Each row is a point. The points of each table are mixes of a few directions, plus a little noise. Count the directions of each table, and those that both share. Where both have some left over, give the other angles between the two spaces (their principal angles), to ten degrees, smallest first.
(in the rows, 128 means zero)

First, 7 rows:
[[121 217]
 [130 107]
 [131  84]
 [130 101]
 [131  89]
 [125 161]
 [127 137]]
Second:
[[124 176]
 [133  65]
 [125 163]
 [129 108]]
Directions: first 1, second 1, shared 1

First (7 x 4):
[[108 117  99 128]
 [156 245 154  75]
 [142 117 152 139]
 [107  66 107 156]
 [119 102 117 140]
 [140 139 144 127]
 [121 115 121 133]]
Second (8 x 4):
[[180 176 202 121]
 [141 141 148 126]
 [140 141 148 128]
 [103 103  93 133]
 [ 81  84  62 135]
 [ 91  93  77 135]
 [127 130 129 128]
 [159 155 169 123]]
Directions: first 2, second 1, shared 1

First (8 x 9):
[[ 67  72 160 239  14  52  72  66  72]
 [140 123 105 122 132 147 144 139 121]
 [128 118 117 138 117 131 131 128 117]
 [130 171 172  82 179 119 116 132 176]
 [136 153 143  95 163 133 130 137 156]
 [139 125 107 122 133 146 143 139 123]
 [144 130 106 112 143 151 147 144 129]
 [140 132 114 114 142 145 141 140 131]]
Second:
[[188  98  75 114 116 181 143 116  58]
 [132 152 114 132 138 126 136 157 174]
 [ 96 126 155 188 131 111 123 118 123]
 [ 79 149 177 195 146  89 115 128 164]
 [132  93 102 134 104 147 138 115  73]
 [181 114  62  85 113 169 152 148 111]
 [ 74 130 172  92 118  86 112 123 157]
 [143 149 122  57 128 127 128 145 169]
 [125 145 177 160 155 115 105 105 121]]
Directions: first 2, second 4, shared 1; angles 30

First (9 x 14):
[[132 121 114 134 104 110  66  90 149  94 109 148 147 143]
 [121  77 143 115 138 137  65  86 153  97  57  97 149 157]
 [159 143 120 115 117  92 170 144 108 137 160 166 101 125]
 [ 84 145 128 150 140 168 131 118 144 140 120  79 159 141]
 [120 109 162  91 149 149 192 163  82 128 122 121  89 114]
 [ 78 112 141 129 119 172  67 108 123  79  91 124 142 110]
 [180 186 103 153 133  97 216 202 117 214 230 153  99  82]
 [170 110 127 129 134 108 121 151 131 150 135 139 112 106]
 [112 150 112 132 114 118 125  89 145 113 125 125 154 174]]
Second, 10 rows:
[[117 188 168 140 124 150 140  82 114  71 143 117 125 122]
 [123  76  96 137 119 111 109 157 135 189 121 146 159 133]
 [156 103 104  95 148 117 136 163 141 135 110 122  86 133]
 [115 163 155 143 121 142 130  96 118  99 140 124 139 124]
 [126 205 177 127 135 155 151  79 115  45 140 107  99 122]
 [105 214 189 153 116 161 139  58 106  52 152 114 138 119]
 [122 162 153 133 125 141 135 103 120  96 136 121 125 124]
 [143  69  85 109 136 106 120 175 143 179 112 137 121 134]
 [137  62  83 119 130 104 113 176 142 194 114 142 137 135]
 [134  39  70 124 125  96 106 188 145 219 111 150 151 137]]
Directions: first 5, second 2, shared 0; angles 40, 60

First (8 x 20):
[[135 113 146 105 151 139 129 129 101 125 156 110 124 158 132 129 108 127
  172 136]
 [120 153 101 166  92 115 127 124 165 138  86 157 133  81 121 134 153 126
   60 120]
 [138 107 154  97 160 142 127 128  89 126 165 104 123 162 132 128 101 128
  184 136]
 [123 102 153  69 154 135 132 152 129  82 177  94 126 211 141 113 122 136
  207 127]
 [134 151 107 180 104 123 123 107 121 171  85 160 130  52 115 142 129 123
   59 128]
 [107 160  86 170  74  99 128 134 204 119  72 165 137  82 123 125 178 132
   42 112]
 [133 137 120 149 119 128 126 116 120 148 111 140 128  97 124 133 127 125
  102 130]
 [135 102 156  86 163 144 130 134  95 114 174  97 121 183 135 123 102 130
  199 135]]
Second:
[[112 114 132  81 130 124 137 163 176  62 150 102 131 205 133 107 162 143
  174 121]
 [134 139 113 152 118 133 134 120 128 140  93 135 129  95 110 129 147 132
   98 132]
 [125 113 158 100 150 119 111 129 105 137 198 122 124 162 168 137  68 112
  175 123]
 [120 127 123 112 125 128 134 144 154  96 122 118 131 155 121 117 156 137
  139 125]
 [128 126 135 124 133 127 124 127 121 133 143 129 126 133 135 132 111 123
  137 129]
 [132 144  92 152 102 138 148 132 164 105  51 131 133 101  83 115 204 147
   82 131]
 [124 112 169 103 156 118 103 122  86 155 215 126 122 157 179 143  43 107
  177 125]
 [133 129 141 137 138 125 114 112  93 163 153 137 123 108 145 144  81 113
  129 131]
 [149 161  81 204  93 143 147 101 129 164   7 154 131  20  64 132 193 139
   24 140]
 [123 122 136 115 134 126 125 133 128 122 148 124 128 148 138 127 117 127
  145 125]]
Directions: first 2, second 2, shared 1; angles 40
